Rows are points. Any point is a mix of the corners, with weights that add up to 1. It lies inside the corners' shape when no weight is negative. Say inside or outside, and name the corners with a negative weight.

Corners:
(1): [31 67 11]
(2): [-52 -37 -21]
(3): [15 47 32]
(4): [ -8 -28  -6]
Points:
[29 52 22] -> outside (2)
[22 53 16] -> inside
[-10   0  -5] -> inside
[-19 -17   3] -> outside (1)
[-7  9  8] -> inside

Corners:
(1): [ 53  63  15 -42  46 -11 -15  15  19]
(2): [-88 -36  13 -26  95  26  13  34  21]
(3): [ 43 -17  11  15  74   7  19  25  36]
(4): [ 33 -18  -4  23 -15   6 -24  29  -1]
(5): [-14  13  20  34  -1 -11  13   0  29]
(6): [ 32 -16 -60  14  50  11  -6 -29   7]
(7): [ 26 -10  -2 -63 -23   5   6 -39  32]
(8): [-81 -45  -2 -24 -11 -60  18  11   7]
(9): [-14   2   7  -3   0 -52 -19 -26 -78]
(10): [  7 -48 -46  13 -26  -5  34  18 -10]
Points:
[55 22 -5 -6 43 29 -1 18 41] -> outside (8, 9)
[25  5 -3 -2 19  5  1 -1 15] -> outside (8)
[ 16  19   2 -12  40  -6  -9   1  14] -> outside (10)
[ 28 -10 -16   4  47  19   8   4  30] -> outside (8, 9)
[ 19  13   1 -12  21  -8   3   9  13] -> inside

Corners:
(1): [ 49 -17  13  34 -41 -20 -14 -45  16  48  20  63  50 -20]
(2): [-28  41   8 -44  19  26   3  14  20  16  -8  25 -23 -33]
(3): [ 15  45  -8 -19  64  12 -43 -21  36  15 -40  15   5  -1]
(4): [ 29  -5  22   9 -38 -17 -17  -3  12  19  31 -15 -38  59]
(5): [-41  29  65 -27   9 -28  14 -46 -45  26  33 -13 -35 -24]
(6): [ -9   6  12 -16   5  42 -45 -31  11 -21 -79  33   5  -7]
(7): [ 20 -19  32 -24 -23 -53  19  13   5 -40  41 -24 -40  24]
(8): [-59  13  40  25  -3  34  40 -22  51  -2   7   2 -46   0]
(9): [ -7 -66  16  15  29 -29 -32  25 -14 -18 -29  40 -20 -69]
(10): [ 24 -67 -15 -32  53  -2  19  59 -14  -3 -15 -10  30 -17]
(11): [ 15  61  17  37   1 -46  24 -28 -24  37 -32  52 -10  31]
(12): [-51  29  -1  26 -15 -40 -14  16 -42 -11  54 -28 -25 -67]
(13): [-17  -9  89  10 -73 -30   5   8   1  16   7 -37   1  -8]
(14): [-18  15   8  -2 -18 -97   6 -45 -34  36 -23 -34 -40 -40]
(15): [ 34  -7  57  13 -43  59  21  12  23  16 -62 -10   7 -69]
Points:
[ 18  -9   3  -4   2 -21 -11  11  -3   7 -25  -2   2 -24] -> outside (5, 8)
[  5   3  16 -20  24  11  -4 -14  25   8 -21  12 -16  -5] -> outside (11, 12, 13)
[ 18  15  34  -9 -33 -16  27  -1  25  31  -1 -19  -6  14] -> outside (5, 6, 9, 12)
[  0  16  38  13  -5 -21   2 -23  -2  21  -5   7  -9 -33] -> outside (2, 4, 6, 10)
[  0 -42  12  24 -22 -62  -8  -6 -17  -1   9   6 -11   1] -> outside (2, 3, 5, 15)
[  9  -7  25   7 -15 -26   0  -1   4   6 -10  -5  -7  -8] -> outside (2, 5)

Corners:
(1): [ -8  37  34  75   8   9  19  38 -37 -51 -15 -54   3 -39  -3  35  31 -71
   5  40]
(2): [ 22 -37  18 -14 -47 -29 -20  34  -5  39  15 -21  40  19 -28   5  64 -24
  39   6]
(3): [-10 -60 -42 -40  -5   7   3 -23 -13 -37  65  -4 -12   9   2 -57 -12  15
  57  26]
(4): [  16   21  -57   38   36   33   11  -29   17   -3  -14   -2  -15   40
  -30   14  -32    5 -109    1]
(5): [ 58 -11   0  33  45   5  22 -24  29  11  -2  44  16 -12  22  11 -19  -1
 -19  -3]
(6): [-45  45  51  14 -15 -59 -15  41  -6   0  14  12   0 -80 -18  30   2 -58
  29  45]
(7): [ 27 -36 -10  27  40 -28 -56  12  16  14 -13  20  16 -10 -37  22 -31  14
 -24 -17]
(8): [ 12 -10 -13  23  81  44 -24  14  16  17   3  29  42  18 -69   7  22  -7
 -33   8]
(9): [-19 -30 -42  -1  -8 -38   6 -45  -2 -22  79  -2 -32   9  60 -19  51  29
  61 -32]
(10): [-41  32  18 -32   2   4   0  27 -53  10   0  -9 -27  13  40  52   3 -24
  45  30]
(11): [-55  17  18  26 -20  12  15  50  -5 -23 -17 -50  -5 -63  42  77 -10 -40
 -33   4]
(12): [ 25 -24 -34 -59  21 -15   9  -8 -38 -64  21  47 -31  15   4   0  27  14
  11 -21]
(13): [-12 -11 -19  44  52  17  28 -82  53   8  -6  20  -7   1 -18  51  -6  23
 -11  16]
(14): [-22   3 -26  46   8  -2  57  25 -27 -32  -8  23 -29  -4  18   3  -6  24
 -13 -25]
(15): [ -8 -68 -50  10  62  -9 -26  -7  17  29 -27  28  29  10   3 -26  28  11
 -57  24]
(16): [ -1 -34  19 -41 -28 -29   2  -1 -61  -1  57 -40  42 -19 -10  34  28  50
  13  56]
(17): [ -5 -40 -27  49  22  27 -12 -61  -1   7 -23  24  21   1  -1 -31  -6   4
 -51  -9]
(18): [-24  17  14 -11   6 -48  -3   4 -34 -57  30   9  41  17 -16  41   5 -16
  29  42]
(19): [-19  32  85 -12  -4 -30   9  37  10 -17 -16 -30  15 -46  38  25   5 -11
   2  50]
(20): [  6 -23 -43 -32 -18 -25  88 -57 -26   3  57 -35 -16  41   1 -34 -16  12
  63 -71]
(21): [-30  68 -22  15  -3  17  21  29 -10  -7 -32   6  26 -62   4  29   6  -6
   8  42]
Points:
[-24  17  21   3  -6 -14 -12  39 -15   2 -17  -2  22 -28  12  33 -16 -17
 -20  41] -> outside (1, 8, 9, 12, 13, 20)
[  1  -4  -7  18  28   3   8 -12   8  -1   3  11  10  -7  -7  18   3   0
  -7  11] -> inside
[ -6  -4   0   2   6  -4   3  13 -12  -4   4  -7  10 -16   5   7  13  -2
  -4  16] -> outside (13, 18)
[-12  -3 -12  20  14   2   8  -4  -1   6  -8  -8  13   4  -6  25  12   3
 -15  10] -> outside (3, 5, 6, 12)
[ -4  -9 -12   4  12  -1   7  -1  -8 -10   7   0   8  -2   2  13   6  -1
  -2   8] -> outside (6)
